Each wall is flat, endless, passes through zero and stands at right angles to its row. A trip goes straight from one point to another. List the walls that it crosses, first one first.
In the rows, 100 means zero.

Walls:
(1): 45,71,80
(2): 144,153,136
(3): 91,93,119
(4): 134,95,125
Trips:
144,155,98 to 108,157,152 -> 3
50,102,106 to 115,146,109 -> 2, 1, 3, 4
75,65,79 to 129,69,146 -> 4, 1, 2
44,116,137 to 85,160,94 -> 2, 1, 3
100,95,140 to 77,139,144 -> none
100,109,150 to 120,109,87 -> 3
50,5,109 to 103,85,103 -> 4
75,89,70 to 74,137,67 -> none

Walls:
(1): 116,105,37,99
(2): 145,115,51,49
(3): 102,93,71,67
(4): 94,84,77,159
(5): 136,92,155,55
(6): 115,172,56,118
Trips:
92,77,173,108 to 106,13,109,5 -> 3, 2
106,157,118,178 to 51,84,68,95 -> 1, 3, 6
122,112,132,48 to 59,51,153,46 -> 2
128,85,62,101 to 153,115,104,113 -> 5, 3
122,88,78,85 to 64,50,99,66 -> 6, 1, 2

Walls:
(1): 129,23,150,87,111,101,78,97
(2): 85,60,68,5,102,48,99,101
(3): 103,75,97,108,79,100,142,74
(4): 89,134,54,65,101,118,119,87
Trips:
98,83,96,108,122,60,87,115 to 103,43,121,87,99,113,116,94 -> 3
70,96,121,111,96,120,97,91 to 97,108,75,144,88,90,47,109 -> 3, 1
106,53,149,111,75,106,76,101 to 121,67,99,100,117,86,127,81 -> 2
81,79,106,176,128,70,61,84 to 108,142,68,127,96,33,58,102 -> 1, 2
87,116,115,70,143,67,127,154 to 110,157,137,118,86,94,102,110 -> 4, 2

Walls:
(1): 153,113,83,99,137,97,154,62,130,140,92
(2): 112,121,5,28,142,117,99,116,106,100,96
(3): 59,71,115,66,92,86,96,70,76,100,111
(4): 116,103,51,88,42,107,88,109,127,78,65
(5): 120,74,105,95,104,113,83,78,80,94,61
(6): 61,118,121,84,64,113,58,82,85,129,64
(7): 89,96,109,52,116,88,129,59,107,87,86
Trips:
109,102,41,84,106,97,93,96,58,94,135 to 155,91,104,133,152,86,106,166,141,88,113 -> 1, 3, 4
110,106,77,102,120,110,99,72,118,137,152 to 98,122,149,145,78,78,132,93,106,122,122 -> 2
132,98,136,68,92,121,64,75,119,133,112 to 82,70,98,120,105,66,71,92,76,108,61 -> 1, 7

Walls:
(1): 56,74,64,72,45,93,143,115,59,49,85,165,68,189
(2): 176,87,103,112,57,93,132,156,121,81,120,134,119,93
(3): 74,39,139,32,58,94,98,154,121,12,54,43,103,88
Trips:
176,99,130,83,17,122,148,118,32,76,89,157,120,113 to 71,95,100,128,54,91,73,123,58,54,142,154,118,89 -> none
110,174,116,55,115,59,140,115,64,89,153,184,122,76 to 43,51,76,107,123,32,130,111,40,86,182,81,58,178 -> 2
155,77,125,67,25,121,115,103,78,80,73,156,138,90 to 35,110,155,92,26,74,149,61,76,141,127,68,117,131 -> 2
100,95,108,148,81,51,98,106,134,60,63,125,164,50 to 112,102,48,67,121,100,68,99,133,86,85,158,104,64 -> 3
114,89,138,81,82,113,122,109,116,105,66,109,151,91 to 144,110,94,89,95,94,121,84,134,142,121,137,160,44 -> 3
56,124,153,114,116,80,41,84,26,63,78,77,144,56 to 113,115,60,89,147,95,41,98,96,97,90,144,129,112 -> 3
157,108,77,89,133,111,88,151,93,168,132,127,98,134 to 129,24,62,130,110,95,134,139,54,120,114,89,65,195 -> 1
115,138,121,45,95,121,157,93,85,94,123,73,86,131 to 138,94,73,120,123,111,126,131,136,134,51,100,61,103 -> 3, 1
81,94,166,162,58,141,106,86,146,97,79,68,157,79 to 151,79,46,81,115,63,171,175,112,85,104,156,92,42 -> 1

Walls:
(1): 109,89,57,64,84,16,73,98,97,92,124,98,90,67,154,110,71,86,123,112
(2): 86,82,135,137,5,147,99,60,99,86,90,178,89,114,85,97,94,119,157,65
(3): 78,95,52,155,101,52,118,102,102,80,26,122,100,67,117,107,85,96,124,106
(4): 45,140,110,25,132,91,105,84,123,104,114,97,109,104,132,76,54,93,157,70
(5): 72,96,81,133,89,113,122,59,130,154,98,74,131,59,153,64,15,88,143,62
Trips:
171,139,81,74,138,94,34,107,114,141,15,135,124,75,101,35,118,106,99,156 to 130,72,102,91,112,72,53,133,63,46,105,94,44,76,157,139,113,139,86,44 -> none
140,104,95,131,103,104,75,106,104,129,85,86,128,82,103,138,70,104,100,66 to 98,128,103,85,93,113,142,116,65,156,61,145,133,149,17,92,77,89,81,106 -> 1, 2, 3, 5
73,62,96,67,80,58,104,62,42,111,101,122,83,104,54,95,108,122,76,123 to 76,28,107,140,94,60,177,89,112,110,77,127,40,134,101,46,55,79,53,113 -> 3, 5, 1
134,148,28,74,133,99,106,96,66,70,83,84,77,101,103,79,96,137,155,42 to 111,91,166,93,79,98,63,55,101,101,121,79,88,127,93,139,113,86,97,110 -> 5, 3, 2, 1, 4
121,176,86,91,86,97,83,73,82,105,115,80,93,86,149,96,161,119,82,112 to 141,59,116,112,63,69,123,52,131,107,92,92,129,113,105,142,92,124,132,96 -> 2, 5, 3
118,111,190,108,103,42,12,137,103,99,83,93,76,67,93,92,86,153,72,94 to 125,92,30,145,108,140,161,63,102,107,50,68,50,113,83,115,152,100,21,102 -> 1, 3

Walls:
(1): 82,145,91,65,112,72,104,143,92,117,130,146,100,99,109,73,103,132,145,134,128,110,99,109,118,59,112,106,140,104,114,91
(2): 153,93,110,149,84,100,107,114,122,73,106,92,117,108,135,96,164,100,135,77,106,128,77,113,110,120,123,98,145,121,89,83
(3): 76,94,110,124,72,115,132,101,75,80,108,79,51,67,118,89,170,96,70,99,111,95,99,98,100,122,134,78,113,105,148,66
(4): 118,67,71,129,112,109,83,146,79,110,105,131,117,39,79,116,95,76,128,86,84,89,82,118,102,107,78,78,95,157,83,102
(5): 91,74,96,90,121,91,86,94,64,126,117,83,98,104,81,76,137,77,102,103,106,69,72,84,90,106,59,115,114,87,102,100
(6): 144,98,80,90,86,97,112,70,118,118,138,97,135,109,91,125,102,74,117,87,104,65,104,120,113,110,114,88,116,83,157,117
(7): 95,61,85,76,78,121,88,147,98,84,95,101,98,61,82,79,107,127,113,133,59,131,91,127,95,88,176,77,147,113,134,101
(8): 115,82,109,97,89,117,138,107,101,120,83,125,106,98,94,74,85,102,91,119,87,112,78,86,117,95,125,123,70,133,94,137
Trips:
117,44,118,90,90,128,102,124,139,80,119,139,69,87,81,124,83,124,148,131,83,137,56,130,59,129,77,77,98,112,135,136 to 89,67,149,49,97,104,104,80,94,113,109,115,92,137,144,150,79,90,140,104,96,110,59,52,59,97,111,35,95,116,121,134 -> 1, 2, 4
114,72,97,106,103,92,104,104,70,134,72,57,78,128,116,115,79,124,84,141,134,88,65,95,60,43,97,108,77,55,108,144 to 142,109,88,134,126,15,85,67,124,140,91,99,91,136,99,82,80,119,106,86,99,106,69,108,117,81,130,51,120,90,95,62 -> 1, 6, 8, 2, 5
127,74,114,117,84,101,146,74,31,58,91,145,71,40,91,45,102,138,53,61,88,99,143,116,94,83,82,60,106,113,130,88 to 105,142,86,69,148,86,110,133,113,111,121,136,109,65,125,113,57,94,99,66,68,99,133,119,104,59,121,108,78,119,108,101 -> 1, 3, 6
115,120,105,80,129,106,105,95,111,58,86,112,124,68,137,127,90,109,131,131,130,114,91,98,114,101,87,110,80,173,142,146 to 101,79,130,63,111,95,115,124,95,104,67,94,88,90,105,120,135,134,90,59,61,115,133,113,137,105,98,51,112,59,84,103 -> 6, 3, 8, 1, 4

Walls:
(1): 103,80,43,99,95,108,141,77,85,127,81,139,79,130,150,114,119,55,82,96,80,106,93,75,97,90,130,134,62,76,119,134,67,81,62,149,58,68,84,115,112,121,75,82,52,95,100,111
(2): 98,195,92,136,79,132,74,122,131,110,128,77,97,92,92,40,117,112,93,95,166,103,167,110,135,131,78,71,80,154,104,106,116,82,102,116,80,76,137,138,132,108,102,94,138,98,119,117
(3): 126,74,94,115,127,110,61,112,70,89,86,64,64,74,126,144,85,88,128,71,111,91,92,108,87,145,94,159,71,111,55,149,136,85,65,78,72,64,120,116,53,161,99,80,120,89,108,56
(4): 76,101,136,123,90,124,154,65,69,42,68,91,68,61,101,103,70,97,118,125,140,142,111,71,58,99,47,91,145,150,20,71,69,108,100,128,100,138,119,106,123,77,100,95,131,114,100,62
Trips:
157,81,82,92,110,55,114,105,167,117,116,58,100,102,94,97,139,97,102,129,61,103,69,134,75,106,59,80,58,108,96,43,93,27,85,81,91,102,127,66,46,128,79,55,108,66,127,136 to 120,68,84,109,70,84,90,81,83,37,114,106,105,115,69,148,91,92,118,97,65,89,85,141,117,119,143,78,104,99,95,105,120,92,103,115,127,129,89,106,104,61,70,147,153,134,32,87 -> 3, 4
73,78,150,132,138,133,113,137,82,127,77,90,102,87,114,73,110,163,131,105,57,118,131,123,159,87,73,82,107,98,98,87,111,108,162,144,126,113,61,83,135,92,121,163,121,92,83,81 to 71,141,54,112,90,120,84,76,138,93,135,167,96,79,110,94,36,107,14,100,91,120,90,103,172,72,143,62,90,94,51,37,102,161,100,152,52,74,97,107,106,130,117,99,115,84,66,98 -> 1, 4
48,116,150,89,141,118,103,123,144,153,63,119,82,111,138,106,81,128,142,74,119,96,81,102,107,76,99,137,124,93,67,131,90,72,63,82,89,120,58,134,105,25,49,82,59,89,111,80 to 75,113,105,54,74,100,153,62,90,102,69,130,114,170,109,141,83,103,105,73,43,127,87,93,122,94,90,91,121,140,90,136,130,84,57,97,138,117,111,136,103,95,119,118,98,109,82,99 -> 3
17,129,113,102,75,127,43,76,156,76,66,90,119,128,97,93,139,150,140,154,60,85,50,140,113,101,90,129,119,117,74,90,88,95,79,116,111,55,141,131,107,98,122,106,125,86,72,133 to 126,89,79,85,117,125,64,100,114,122,125,102,131,71,125,71,55,124,123,135,101,70,120,100,73,105,72,60,126,52,103,88,90,106,100,122,49,132,156,93,137,79,94,110,87,98,41,75 -> none
81,84,165,93,118,120,99,83,113,81,29,15,93,131,88,119,86,125,57,133,100,78,99,116,68,82,106,48,60,74,135,65,103,126,113,101,85,134,96,93,47,95,90,78,97,135,127,125 to 41,93,128,63,69,144,72,143,80,104,42,87,91,83,124,103,115,116,106,111,79,63,136,77,76,100,143,89,65,81,93,129,87,66,133,80,74,130,115,112,119,108,121,85,42,114,128,95 -> 4, 1, 3
125,90,83,106,106,151,139,137,80,146,123,81,93,115,150,120,87,94,98,104,72,143,158,124,168,98,94,88,119,88,83,95,114,115,108,107,67,141,144,91,91,98,144,61,174,164,108,83 to 114,106,122,150,97,132,72,124,106,139,115,103,119,108,115,117,117,113,61,106,109,95,142,35,87,95,114,102,63,182,95,108,111,106,62,126,134,103,76,106,112,69,134,97,120,109,177,62 -> none
152,85,112,138,122,88,77,79,81,133,107,101,96,127,84,113,110,93,27,49,70,92,88,115,145,159,127,96,138,87,122,83,96,88,120,145,122,112,76,144,99,89,102,54,129,64,122,107 to 128,78,126,7,46,83,38,120,110,153,118,119,75,113,116,102,118,47,97,98,103,95,88,87,112,141,70,75,82,43,113,72,70,116,108,106,163,148,154,93,149,102,85,106,106,129,106,113 -> 2, 1
143,146,128,125,112,94,116,106,104,170,141,66,95,118,85,80,61,171,67,75,114,73,96,127,99,113,115,101,135,97,98,100,80,116,142,118,124,105,109,68,155,166,95,125,156,95,52,36 to 98,127,60,68,125,106,141,94,123,103,97,108,97,128,28,113,99,70,65,109,96,109,98,92,136,102,82,82,65,89,116,137,56,124,102,88,142,133,137,86,147,61,100,38,138,80,52,116 -> 1
91,63,90,107,86,119,89,108,127,81,84,109,133,120,120,63,88,76,65,114,113,141,130,117,122,95,57,104,121,94,52,176,131,82,72,146,69,134,100,163,87,133,77,171,104,111,131,127 to 50,108,132,71,102,79,60,75,110,81,105,98,33,107,76,109,96,91,128,101,103,105,131,110,61,117,102,104,114,129,118,82,109,81,104,81,109,67,108,75,115,109,114,92,65,109,113,92 -> 1
